Each row is a point. The ring and each string are closed loops that go straight from each point to the next, and from the last back to the first. Before rounding, they use only three directions, however many columns there are. Count how often each string passes through the ring. Passing back the other way cancels.

Ring, 6 rows:
[[ 19 -19 -71 -35]
 [-17  15 -60  -9]
 [-28  25 -19  28]
 [  0  -8  28  47]
 [ 17 -46  13  20]
 [ 32 -56 -39 -26]]
String:
[[-55  -5 -85 -29]
 [-49  41 -67   0]
 [-76   6 -52   4]
 [-66  -8 -34  11]
 [-59  24   6  52]
 [ -7  38  40  74]
 [ 36  37  50  74]
 [  5 -12  -7  18]
 [-27 -46 -15   6]
 [-33 -67 -18  -3]
 [ 14 -32 -10   8]
 [-11 -51 -30 -10]
 [-26 -97 -53 -41]
 [ 16 -97 -66 -58]
 [ 61 -48 -64 -47]
 [ 70 -11 -63 -35]
 [ 64  15 -50 -15]
 [  4 -13 -37  -5]
 [-40 -32 -69 -29]]
Times through: 2
String:
[[  84   -8  -45  -23]
 [  44  -63  -81  -63]
 [  -4  -69  -74  -51]
 [ -20  -51  -55  -28]
 [  59   -2  -38  -10]
 [  66    1  -60  -28]
 [  10  -28 -105  -63]
 [ -13  -20 -102  -54]
 [ -46  -37  -77  -36]
 [   7   -3  -30    3]
 [  37   50  -31   17]
 [ -10   47  -56    4]
 [ -53   27  -74   -9]
 [ -10   60  -54   10]
 [  28   64  -34   21]
 [  -9   43  -68   -7]
 [ -43  -14  -81  -31]
 [ -37  -38  -60  -24]
 [ -31  -39  -68  -31]
 [ -10  -39  -92  -53]
 [ -15  -44  -63  -32]
 [  45    1  -26    2]]
Times through: 3

Ring (8 x 11):
[[ 65 -20  28  -8 -17 -22 -82  22  -3  -1 -11]
 [ 57   7  32   9 -33   4 -66  22 -37  32 -21]
 [ 15  31  36  31 -43  19   3   7 -36  47 -33]
 [-34  42  33  43 -36  13  71 -16   0  25 -38]
 [-61  28  27  39 -18 -10 103 -32  50 -17 -32]
 [-54   3  25  25  -7 -30  93 -31  78 -40 -24]
 [-17 -35  26   0   1 -51  45 -15  91 -52 -12]
 [ 32 -49  27 -16  -1 -51 -27   7  63 -41  -5]]
String (17 x 11):
[[ 73   4  44  11 -52  21 -64  38 -65  76 -28]
 [ 33  40  35  31 -48  29 -27  15 -62  60 -34]
 [ -3  57  29  43 -40  26  12  -6 -41  37 -37]
 [-29  56  41  54 -55  37  79  -7 -35  67 -47]
 [-40  33  39  44 -42  15  96 -13   6  38 -41]
 [-22  12  34  28 -28  -5  59 -10  24  10 -30]
 [-16  21  26  26 -20  -8  33 -13  20  -7 -26]
 [-53  55  23  48 -24   7  78 -31  15  -4 -36]
 [-72  68  31  63 -39  24 121 -33   3  25 -46]
 [-33  36  42  46 -49  23  92  -8  -8  54 -43]
 [  1  12  34  23 -31   0  25   0   3  21 -29]
 [  8  23  30  25 -30   3   4  -1  -9  17 -28]
 [ 33  36  30  26 -39  19 -37  11 -50  41 -29]
 [ 57  35  29  20 -39  20 -78  19 -66  43 -26]
 [ 35  23  26  17 -27   3 -48   8 -27  14 -22]
 [ 22  -1  31  11 -24 -11 -11   6   7   8 -21]
 [ 60  -8  38   5 -38   2 -52  28 -30  44 -22]]
Times through: 1

Ring (7 x 14):
[[ 76 -15  27   8  41  -8   9  -6  19   3 -39  13  17  -2]
 [ 69  -1  28  18  10  19  -2   8  -2 -27 -35 -24  12  26]
 [ 14  -9   7  26  -7  36 -12  13 -17 -36 -22 -35   7  25]
 [-62 -31 -25  25  -6  36 -14   5 -23 -25  -2 -16   7  -1]
 [-84 -46 -35  15  10  16  -5  -9 -14  -3   6  16  13 -27]
 [-32 -48 -18   3  44 -14   9 -21  12  22  -9  46  20 -43]
 [ 24 -36   4   3  53 -19  11 -17  22  22 -26  40  20 -31]]
String, 28 rows:
[[  30  -17   13   -2   17  -13   17  -16    0   -7  -13   23   27   -2]
 [  15  -26    4   12   28    3    2   -6    6   -1  -23   11   15  -10]
 [  64  -25   19   15   54   -2    0   -2   26   13  -46   12   10  -13]
 [ 103  -15   35   17   58   -2    0    2   31    9  -58    4    9   -2]
 [  44  -22   13   20   37   12   -6    4   13   -1  -39   -3    8   -4]
 [  29  -16   12    9   16    4    6   -5   -1  -12  -21    4   18    4]
 [  78    4   35    2    2   -3   15   -5   -5  -28  -23   -4   25   29]
 [  99   10   42   18    4   20   -1   12   -3  -36  -41  -34   12   42]
 [  66   -3   24   38   13   47  -23   27   -1  -32  -50  -54   -5   32]
 [  11  -22    2   24   18   26  -11    8   -2  -15  -28  -16    6    3]
 [   9  -19    4   11   10    9    3   -4   -6  -15  -15    1   17    3]
 [  -4  -20   -3   28    7   35  -15   11  -10  -24  -23  -26    4    9]
 [ -33  -19  -14   43  -11   63  -31   26  -24  -41  -20  -55   -6   21]
 [ -47  -17  -16   31  -26   52  -20   15  -34  -46   -4  -43    4   22]
 [ -15  -17   -3    9   -9   13    5   -6  -20  -27   -2   -2   20   10]
 [ -17  -26   -7   14    9   14   -1   -4   -9  -14  -11    1   14   -4]
 [ -63  -42  -29   28   15   34  -19    5   -9   -8  -11   -8    2  -18]
 [ -76  -45  -34   26   15   30  -16    2  -10   -5   -6   -1    4  -23]
 [ -21  -29   -9   11   12    8    2   -8   -7   -9   -8   10   17   -9]
 [ -29  -27  -10    1    3   -2   11  -16  -13  -11    3   21   25   -9]
 [ -86  -49  -35    3   14   -3    7  -21  -11    5   13   38   22  -36]
 [-121  -75  -57   17   48    7  -10  -16    7   32    1   44    8  -70]
 [ -61  -55  -30   13   42    1   -3  -14    8   21   -9   35   12  -46]
 [ -14  -33   -8    6   25   -3    6  -13    2    3  -11   24   19  -20]
 [  -5  -31   -3   -4   25  -18   17  -22    3    6   -6   39   27  -21]
 [  -8  -49   -9   -2   59  -28   15  -27   24   34  -16   60   23  -50]
 [   5  -56   -8    8   82  -21    4  -19   38   47  -34   55   13  -59]
 [  43  -34   12   -4   60  -31   19  -23   28   28  -29   51   25  -33]]
Times through: 1

Ring (6 x 14):
[[-16  19   1 -14  28 -32  58  -6  11   1 -20 -34  -5 -44]
 [-10  27   2 -11  33 -37  57 -11  11  -6 -27 -35  -3 -52]
 [  1  -4   4   0   5 -17  -3  -4  -2 -16  -3  -2  15 -10]
 [  0 -30   5   1 -16   2 -36   1 -11 -15  18  19  25  22]
 [ -6 -37   4   0 -21   4 -34   9 -10  -7  26  19  20  32]
 [-13 -14   2  -6   1 -13  11   6   1   1   7  -7   5   0]]
String (31 x 14):
[[ -12    6    3  -11   16  -22   34   -6    4   -3   -9  -19    4  -27]
 [  -8  -10    1   -2    4  -18    9    7    2   -4    3   -8    5   -3]
 [  -9   -5    2   -6    7  -17   14    0    1   -5   -1   -9    7  -11]
 [  -6  -15    1    1   -1  -14   -2    9    0   -5    7   -2    7    5]
 [ -12   -9    0   -3    5  -19   17   10    4    1    2  -12    0   -4]
 [ -19   10    0  -14   22  -28   55    0   10    6  -12  -31   -7  -33]
 [ -22   26    2  -22   34  -33   77  -13   13    5  -24  -42   -8  -56]
 [ -13   12    3  -14   20  -24   42  -11    5   -3  -13  -23    3  -34]
 [ -10    3    2   -8   13  -22   26   -3    4   -5   -7  -16    4  -21]
 [ -17   32    3  -20   37  -36   75  -18   12   -1  -30  -42   -5  -63]
 [ -19   55    2  -25   56  -50  108  -26   20   -1  -48  -61  -12  -93]
 [ -12   46    1  -17   49  -47   86  -20   17   -5  -43  -51   -8  -79]
 [ -11   42    3  -17   44  -42   76  -23   13   -9  -39  -44   -2  -73]
 [  -7   11    3   -9   19  -25   31  -10    4  -10  -14  -19    7  -32]
 [  -2  -11    2    2    1  -16   -4    4   -1  -11    2   -1   11   -1]
 [   3  -15    2    7   -3  -14  -19    6   -3  -16    5    6   15    7]
 [   6  -11    4    6   -1  -14  -21   -1   -5  -21    2    7   19    1]
 [   2   -2    5   -2    5  -14   -5  -11   -4  -20   -4    1   20  -13]
 [   2   -6    5   -2    2  -12  -10  -10   -5  -20   -1    4   21   -8]
 [   9  -25    4   11  -13   -5  -43    4  -10  -23   13   20   25   20]
 [   3   -4    6   -1    3  -12  -11  -11   -6  -22   -3    4   22  -10]
 [  -3    6    5   -8   13  -18   14  -15   -1  -17  -11   -8   16  -26]
 [  -5   -3    3   -5    7  -16    9   -4    0  -10   -3   -7   11  -13]
 [   0   -9    2    3    2  -16   -6    3   -1  -13    1    0   12   -2]
 [  -8    5    4   -9   14  -20   24   -8    2   -9   -9  -14    8  -24]
 [ -11   23    4  -16   28  -29   51  -18    7   -8  -23  -29    4  -50]
 [  -7    1    3   -6   11  -20   18   -3    2   -8   -6  -12    7  -18]
 [ -15   35    3  -20   39  -37   74  -21   12   -4  -32  -41   -3  -66]
 [ -22   61    2  -29   61  -53  121  -28   22    2  -52  -67  -15 -101]
 [ -23   52    2  -28   54  -48  112  -23   20    4  -45  -62  -15  -89]
 [ -19   28    3  -21   34  -34   73  -16   12    1  -26  -40   -5  -58]]
Times through: 2

Ring:
[[-26  25 -14  38   2   2 -27  42 -35 -17 -59  10   1 -27]
 [  7  18 -22  15 -21   6 -11  24  -8  -3 -37  18   4 -36]
 [ 55   9 -27 -23 -52   3  10  -3  33  20  -3  29  11 -42]
 [ 84   7 -16 -48 -68 -12  18 -23  57  37  13  34  22 -34]
 [ 81  13  -4 -46 -64 -24  10 -23  52  37   7  31  27 -22]
 [ 43  25  18 -19 -35 -42 -15  -5  20  22 -24  19  31   1]
 [ 12  31  25   0 -12 -46 -30  11  -4   9 -44  11  29  11]
 [-42  34  23  32  24 -40 -50  42 -42 -13 -71   2  20  16]
 [-61  34  14  47  35 -29 -54  54 -56 -23 -81  -1  12   9]
 [-60  32   1  54  30 -13 -48  58 -59 -28 -80   1   4  -7]]
String, 30 rows:
[[  50   32    4    7  -48  -14   -7   -1    7    9  -35   18   19  -25]
 [ 116    8  -15  -61  -91  -13   29  -40   75   47   26   39   26  -39]
 [ 114   -4  -20  -85  -86  -18   32  -42   91   57   43   43   28  -33]
 [  91   -8  -21  -84  -67  -22   24  -32   84   54   40   41   27  -26]
 [  30   15   -5  -19  -29  -22   -9    5   19   17  -17   22   20  -15]
 [  67    1   -9  -63  -50  -30    9  -19   61   42   18   33   28  -14]
 [  70   21   21  -43  -51  -49   -5  -22   43   37   -6   24   38    3]
 [  36   47   47   10  -29  -58  -33   -2   -7   11  -56    8   39   18]
 [   2   47   33   35  -10  -39  -39   21  -32   -7  -71    4   26    7]
 [   8   27   12    4  -12  -32  -26   16   -6    6  -42   13   22   -1]
 [   8   17    3  -13  -11  -31  -20   14    7   12  -28   17   21   -2]
 [ -12   40   21   35   -1  -31  -39   29  -34  -10  -69    5   19    1]
 [ -62   55   47   69   37  -52  -71   53  -77  -30 -108  -11   23   30]
 [ -75   39   33   49   49  -49  -67   58  -65  -24  -91   -6   20   30]
 [ -58   20    8   17   37  -36  -48   49  -35  -10  -59    5   15   15]
 [ -22   12   -6   -2    9  -24  -28   31   -8    2  -35   14   14   -3]
 [ -23   30    7   28    7  -22  -36   35  -31  -11  -61    7   13   -5]
 [ -80   56   27   96   42  -22  -69   70  -97  -47 -121  -12    7    6]
 [-102   44   10   93   57  -12  -69   82 -100  -51 -115  -11   -1    1]
 [ -63   15  -20   33   32   -2  -38   59  -42  -21  -59    7   -2  -15]
 [ -12    3  -26  -11   -1   -5  -14   29    4    5  -21   20    6  -22]
 [   1   19   -7    6  -11  -14  -19   23   -6    2  -37   16   12  -17]
 [   4    2  -30  -16  -13   -1   -6   21   13   10  -14   23    6  -29]
 [ -12   13  -39   25  -11   23  -10   37  -18  -12  -39   18   -7  -48]
 [   2   27  -21   36  -21   13  -15   30  -24  -13  -52   14    0  -42]
 [  31   17  -35   13  -42   23    4   15    2   -1  -28   23   -1  -56]
 [  72  -14  -57  -57  -65   21   33  -12   66   35   33   42    4  -61]
 [  69  -14  -45  -67  -58    5   27  -15   70   40   35   41   11  -46]
 [ 110  -12  -49  -75  -90   13   43  -34   88   49   47   47   13  -62]
 [ 102   11  -23  -40  -86    2   27  -29   59   35   13   36   18  -50]]
Times through: 1
String:
[[  -1   25    0   14  -10  -18  -24   24  -14   -2  -46   13   14  -13]
 [ -46   41   -2   73   14    2  -43   55  -67  -35  -90    0    0  -23]
 [ -15   21  -31   38  -10   22  -15   40  -29  -18  -52   14   -6  -47]
 [  23   14  -35    9  -35   19    1   18    3    0  -26   23   -1  -51]
 [  30   26  -16   20  -39    8   -6   14   -5   -2  -39   18    6  -42]
 [  12   31    2   21  -21  -14  -21   19  -15   -3  -49   13   14  -19]
 [  48   -6  -33  -50  -42   -4   13   -4   50   31   16   33   13  -34]
 [  65   -6  -44  -48  -59   11   24  -10   56   31   21   37    8  -51]
 [  61   -8  -51  -44  -58   19   25   -6   53   28   20   37    4  -58]
 [  25    6  -27  -18  -29   -1    0   11   20   14  -11   25    9  -33]
 [   5   22   -7   10  -15  -11  -18   22   -8    0  -40   15   12  -20]
 [ -38   41    1   66    9   -3  -41   50  -60  -30  -85    1    3  -20]
 [ -51   46   12   76   20  -12  -51   56  -72  -35  -98   -4    6   -9]
 [ -93   39    7   79   52  -14  -64   76  -87  -43 -104   -8    1    1]
 [-100   39   16   73   61  -27  -70   77  -86  -40 -104   -9    6   15]
 [ -81   51   33   80   47  -37  -71   66  -88  -39 -112  -11   14   20]
 [ -25   43   22   48    7  -29  -44   37  -47  -18  -79    1   17    2]
 [ -15   28   11   17    3  -29  -34   29  -22   -4  -53    9   18    1]
 [ -47   54   38   68   24  -40  -61   48  -70  -28 -102   -7   20   16]
 [ -52   48   35   60   29  -42  -61   49  -65  -26  -96   -6   20   19]
 [  -3   26    5   13   -7  -23  -27   24  -14   -1  -47   12   17   -7]
 [ -20   13   -4   -3    8  -25  -28   30   -7    3  -35   14   15   -2]
 [ -21   30    7   28    5  -22  -35   34  -30  -10  -60    7   14   -5]
 [ -54   51   22   79   23  -20  -56   56  -77  -36 -104   -6    9   -1]]
Times through: 0

Ring (8 x 14):
[[ -1  21  -4  -4  24  26 -28  23   6  33  -8  39   8  -8]
 [-18  33  -2 -40 -21 -27  12  54  25  53  21  13  40 -28]
 [-22  14  -4 -44 -41 -51  47  47  26  60  46 -18  54 -36]
 [ -9 -22  -7 -21 -32 -42  56  17  19  54  53 -37  43 -47]
 [  3 -54 -12  16   0  -7  49 -24  -3  40  46 -44  21 -28]
 [-11 -42 -15  25  21  20  38 -32 -26  34  34 -32  16  28]
 [-18 -15 -14  20  33  36  15 -20 -31  31  15  -6  12  53]
 [ -9   4 -10  14  38  42 -14  -3 -18  29  -3  22   5  33]]
String (31 x 14):
[[ -8 -16  -8  -4  -2  -7  30   5   3  43  32 -16  27 -14]
 [ 21 -52  -8  21  10   5  20 -20  10  34  29 -20   7 -61]
 [ 32 -83 -11  38  15   9  30 -44   6  30  37 -38  -1 -75]
 [ 19 -58 -11  29  17  13  23 -31   0  32  30 -25   4 -45]
 [  0 -27 -10   9  10   6  22  -8  -2  37  27 -14  17 -16]
 [-27 -18 -13  -1  -2  -6  52  -6 -18  45  43 -34  35  34]
 [-36 -26 -17   7   4   2  64 -20 -34  43  48 -46  36  65]
 [-14 -16 -11   4   8   6  29  -4 -11  40  29 -16  24  15]
 [  6 -32 -11  23  27  27   8 -21  -9  30  16  -5   4  -8]
 [-15 -13 -11   7  15  14  23  -7 -15  37  24 -11  20  24]
 [-23  -5 -12   4  16  16  24  -4 -21  38  23  -9  23  43]
 [ -1 -16  -9  14  24  24   4  -8  -8  32  12   3   9   0]
 [ 15 -23  -9  28  41  43 -19 -17  -6  24  -2  18  -8 -15]
 [  9  -6  -9  32  58  65 -39 -17 -17  19 -19  37 -15  17]
 [ -7  20  -9  17  54  62 -41   1 -20  23 -23  48  -5  44]
 [ 18   2  -5  23  51  57 -51  -1   0  21 -24  49 -15 -15]
 [ 23 -10  -5  19  39  41 -38  -1   9  24 -12  36 -10 -42]
 [  6 -13  -7   6  16  14  -1   3   6  35  12   8  10 -28]
 [ 30   5  -1  11  37  39 -57  16  23  25 -23  56 -13 -66]
 [ 27  -2  -1   7  27  26 -41  15  24  29 -12  41  -6 -69]
 [  6  -8  -5   1  11   8  -2  10  11  37  12  10  12 -36]
 [ 10   1  -3  -7   7   4 -10  22  21  38   8  19  13 -52]
 [  1  28   2 -36 -17 -23  -8  55  39  49  11  27  29 -67]
 [-50  67   0 -84 -64 -75  47  94  34  73  45  -2  78 -11]
 [-45  43  -3 -65 -53 -63  56  69  23  68  49 -16  71  -2]
 [-31  19  -6 -41 -34 -42  48  43  14  59  44 -18  54  -5]
 [  1 -11  -5 -12 -10 -16  21  18  19  45  29  -8  26 -47]
 [ 16 -27  -4  -7 -12 -21  19  13  30  44  31 -11  21 -84]
 [-12 -17  -5 -35 -49 -63  67  31  30  61  63 -44  54 -64]
 [-31 -13  -8 -41 -56 -70  90  30  17  66  75 -60  67 -26]
 [-25 -12  -9 -22 -27 -36  62  16   4  54  54 -39  48  -5]]
Times through: 2
String:
[[  1 -29 -10  16  18  16  16 -14  -6  34  22 -11  11  -9]
 [-34  -4 -13  -5   3   1  45   0 -23  44  36 -24  36  53]
 [-56   5 -18   0  15  17  53 -10 -50  42  35 -28  39 121]
 [-10 -17 -14  32  49  54  -3 -28 -34  24   3   6   0  54]
 [ 14 -22 -10  34  50  54 -25 -23 -13  21  -7  22 -12  -1]
 [-10  -3  -9   0  12  11  12   6  -4  38  18   1  20   6]
 [-30  28  -9 -10  18  20   2  19 -16  39   7  18  25  53]
 [  5  28  -4   8  48  55 -56  17  -1  24 -29  62  -8   6]
 [ 23   7  -2  12  40  43 -54  12  15  24 -23  54 -12 -45]
 [ 21   2  -2   6  27  28 -38  15  19  29 -11  40  -4 -55]
 [ -7   9  -5 -12   3   0   3  23  10  42  14  12  23 -18]
 [-37  44  -4 -47 -25 -30  27  56  12  57  28   5  52  13]
 [-50  72   0 -80 -55 -64  38  93  30  70  37   7  73  -1]
 [-11  29   1 -49 -37 -46  19  63  41  58  29   7  46 -63]
 [ -2   7  -1 -35 -32 -41  24  45  38  54  33  -3  39 -73]
 [  7 -17  -6   0   3  -2  12   7  14  40  22  -3  17 -45]
 [-30   5  -7 -38 -40 -50  62  36  14  60  55 -33  57 -12]
 [-27 -13  -7 -42 -58 -73  87  33  22  66  74 -58  66 -38]
 [  7 -55  -7  -7 -34 -47  67  -2  24  52  64 -56  37 -82]
 [ 23 -47  -7  19  11   5  14 -16  13  34  25 -14   6 -66]
 [ -7 -23  -9   0  -2  -7  35  -1   0  43  35 -23  26 -14]
 [-18 -42 -14   5  -9 -15  67 -18 -13  46  55 -53  35   8]
 [ -6 -66 -17  29  10   5  61 -44 -23  37  51 -57  20   9]
 [ 12 -78 -17  51  35  34  34 -61 -26  25  33 -40  -2  -1]]
Times through: 5
